Each row of a before or after table is a point. One or more steps were done to the points. Then noise was added and the rows were shuffled. The steps act on how far a point lies along the listed directions, d1 being the first. What was done? A step turns or swaps two directions, mirrors them in a line or flattens them onto one, adds a multiple of one to another, or multiplies one. Angles are multiples of 10 degrees, from the lower direction toward the higher: turns from -170 to 170, lines from 10 to 170 but not 90. Use the fewest steps. Two steps may share a direction if one is a turn and the other turns, adds or multiplies; they go together, in the order done. Otherwise the lowest direction goes first.

Directions:
(1): [-11   3 -55]
(2): [-55   0  11]
(3): [ 1 56  3]
Before:
[[ 13 -17  78]
 [ 23  20 -45]
 [ 33  27  -7]
 [ 25  31 -18]
 [ -2   7 111]
 [-14   0  62]
 [-30  -4 -31]
 [ 27  17  -6]
 [ 13  29 -14]
 [  2  -8 -14]
 [-13  26   1]
 [ 14  44  -7]]
After:
[[ 15 -18  75]
 [ 13  34 -12]
 [-29 -14 -31]
 [-16  -7  62]
 [ 23  30 -45]
 [  1  -5 -14]
 [ -2  -1 111]
 [ 26  40 -19]
 [-12  22   1]
 [ 33  37  -6]
 [ 14  49  -8]
 [ 29  22  -7]]
Steps: add -0.3 times d2 to d3

Directions:
(1): [ -8 -10   3  61 -17  46]
(2): [-42   8 -59 -12 -31   2]
(3): [ 44   2   3 -31 -51  30]
(4): [ 22 -67 -33  -3  18   3]
(5): [ 39  42 -41  12  33  15]
Before (9 x 6):
[[-23  22 -42  15  65 -20]
 [-10  51  28  16   8 -22]
 [ 42  -5  64 -24 -12  -4]
 [ 15 -66  42 -40  27 -23]
 [ 34 -10  38 -30 -36   8]
 [-28  15  54 -13 -28  29]
 [-20  23 -14  55  44   7]
 [ -9 -26 -26 -26  49 -36]
 [-25  57  32  47  -3   4]]
After:
[[-41  40  53  19 -15 -18]
 [-48  -4 -14 -20  48 -49]
 [-55 -17  29   3  17 -39]
 [ 53  11  15  -1 -22  34]
 [ 65  19  39   7   4  24]
 [ -8  37  31  16 -12  53]
 [-13  48  32  11   5 -27]
 [ 61 -18 -11  26  58  34]
 [  7 -10 -41  -7  59 -17]]
Steps: mirror d1 and d5 in the line at 150 degrees

Directions:
(1): [ 40   4  12  37  25 -29  51 -39  30]
(2): [-57   8  37 -11  21 -53  12 -13 -34]
Before:
[[105 -26 -76  20 -66 108 -18  52  73]
 [ 37 -14  -5   7 -37  44 -20   4  17]
 [ 17   6 -23 -16 -16  56 -35  40  -1]
 [ 39 -13 -47  -9 -15  51 -28  34  38]
 [-27   3  -1 -12  -6   8 -25   0  -3]
 [  0   1   3 -17   6  14 -11  21   0]
 [ 29 -11  12  50  49 -32  68 -71  32]
 [ 18 -11 -22 -21 -43  60 -36  49  23]
 [ 11  -7 -31   8 -28  58 -34  15  22]
 [-27  -6  -4 -21   1   9 -38  -1   4]]
After, 10 rows:
[[ 27  -4 -22  24 -12  38  -9  -5  34]
 [ 52 -11 -39   6  -1  35  -4  15  48]
 [  7   2   6  -7  14   5   1  11   7]
 [ 43 -14   0  16 -31  35  -8  -6  22]
 [-16  -4   4  -7  12  -7 -18 -16  13]
 [118 -24 -67  38 -50  87  11  31  87]
 [-18   7   5  -1   2  -3  -8 -14   5]
 [ 37   9  -9   7   3  32   1  12  15]
 [ 41  -5  -8   4 -19  30   5  16  42]
 [-10 -19  -9   4  11  16   0 -16   1]]
Steps: flatten d1 and d2 onto the line at 100 degrees

Directions:
(1): [  0  23 -24 -61   3  24 -32 -24  57 -10 -37]
(2): [-48 -44   6  40   1 -28 -30  25  55 -10 -19]
(3): [ 58 -24  -2 -10 -30  17  32  61  38 -17   9]
(4): [ 25  18  38  12  -9   0 -35 -14  39  61  49]
(5): [ 15  -3 -61 -17 -16 -44 -56  25 -25   0  31]
Before (8 x 11):
[[ -17   -7  -22   19   -7   -6  -24   34   -5   10   27]
 [ -11   31  -75  -62   15  -16  -21  -43 -102  -30  -17]
 [ -17    3   42  -29   10   41  -10  -25  121  -11  -39]
 [ -19   -5   -3   10  -17  -20  -29   -5  -21    5   18]
 [  28   32  -14  -12   19   -9  -25  -50  -41   14   38]
 [  15   20  -50  -58    7  -11    5   -7  -62  -41    7]
 [ -57    9   15  -14   10   20  -29  -28   56   31  -45]
 [ -28   -2   22   11   -8    5   27  -18   -8    6  -11]]
After, 8 rows:
[[ 11  22 -31 -52  11   2  21 -16 -55 -41  -2]
 [-21  -7  -8  24  -4   3 -11  29   0  10  19]
 [-54   9   2 -18   6   9 -41 -23  50  32 -38]
 [ 23  33  -2  -8  22  -1 -13 -55 -36  14  32]
 [-25  -3   9   7 -12  -4  14 -13 -13   6  -3]
 [-18  33 -50 -55  23   1   3 -52 -89 -29 -30]
 [-11   1  15 -37   2  22 -34 -14 108 -12 -26]
 [-21  -4   8  13 -15 -12 -18 -10 -17   7  14]]
Steps: multiply d5 by 0.4
